Every row gives one point. A path goes straight from each point to the next, and from the last back to the first. The post is the endless flat space through its rows: a point in 2 columns, a line in 3, a plane in 4, and so on, so that a path can go around it. How many times does the path go around the post? Going back the other way cancels.

Post, 2 rows:
[[ 23   5   0]
 [-46  35   3]]
Path (24 x 3):
[[  -9   -3  -60]
 [ -34    0   -4]
 [ -10   25   33]
 [ -32   67   19]
 [  24   37   22]
 [ -49   32   22]
 [  -9  -20   11]
 [  20  -11  -18]
 [-112   18    9]
 [  34   -5  -42]
 [   8    0  -35]
 [  18  -35    7]
 [ -46   46   31]
 [ -30   84   53]
 [ -73   80   33]
 [  24   15  -42]
 [ -28   13  -16]
 [ -37  -17   12]
 [  30   14   32]
 [  39   54   16]
 [ -62   65   68]
 [  62  -45   28]
 [  81   -6   14]
 [ -12   43   -4]]
Times around: 2

Post (8 x 9):
[[ -8 -39 -12 -41   3  22  -7 -29   5]
 [  9  26  31 -27  20  13  32 -22  15]
 [ 46  -9  34  30 -21  23 -24  41 -52]
 [ -1   2  25  32  54  -7   7  -4 -17]
 [-12  -9  21  -9 -40 -10  57  34 -29]
 [ 32  -3  19  34  24 -38  31  43 -14]
 [ 22  36   2 -23 -30 -14 -20 -52  11]
 [  4   1  17  26  32 -34 -48  16  32]]
Path (25 x 9):
[[ 113  -30    7   27  -19    7   26   10  -13]
 [  50    4   -2   -9  -14  -20   42   29   69]
 [  -1   23   -1   17   -2  -10    9   20   17]
 [  -3   42   38   19   10   -6   26    5  -24]
 [  43    4   13   22    4   52  -50    8    4]
 [   5  -27   18   15 -121   43   45   -6  -95]
 [   7   25   41    7    4  -24   14  -13   13]
 [ -57   21   43   -1   66   -4  -30  -43   21]
 [  20    4   12  -29  -18  -20    4   19  -42]
 [  13   69   30    5    1  -11   12   38   34]
 [  -5   50   -5  -55   21  -39  -40  -12   76]
 [ -31   39   32  -20   41  -77  -76  -25   71]
 [  21  -15   17   -7  -15    9  -49   19  -68]
 [ -10   33   20   29   65   -2    0   -6  -22]
 [  -7   -5   25   46   23    9  -13   30    3]
 [  33   15   10   68  -36   -7    8  -29  -95]
 [   1    2   51   46   19  -37  -11   20   12]
 [  12   40   70   23   18  -33  -10   17  -49]
 [  16   49   52   29   30  -10  -16  -29  -22]
 [   8  -21   19  -12   16   -1   33  -17   23]
 [   4   18    1  -14  -10  -41   38  -19   35]
 [  -7   27    0   31  -11  -55   40    0  -16]
 [  35   21   12   18   61   -8  -50   15   15]
 [  -7   18   25  -14   30  -22    4  -11   21]
 [ -31  -17   68  -24  -52    2   16   32  -29]]
Times around: 0
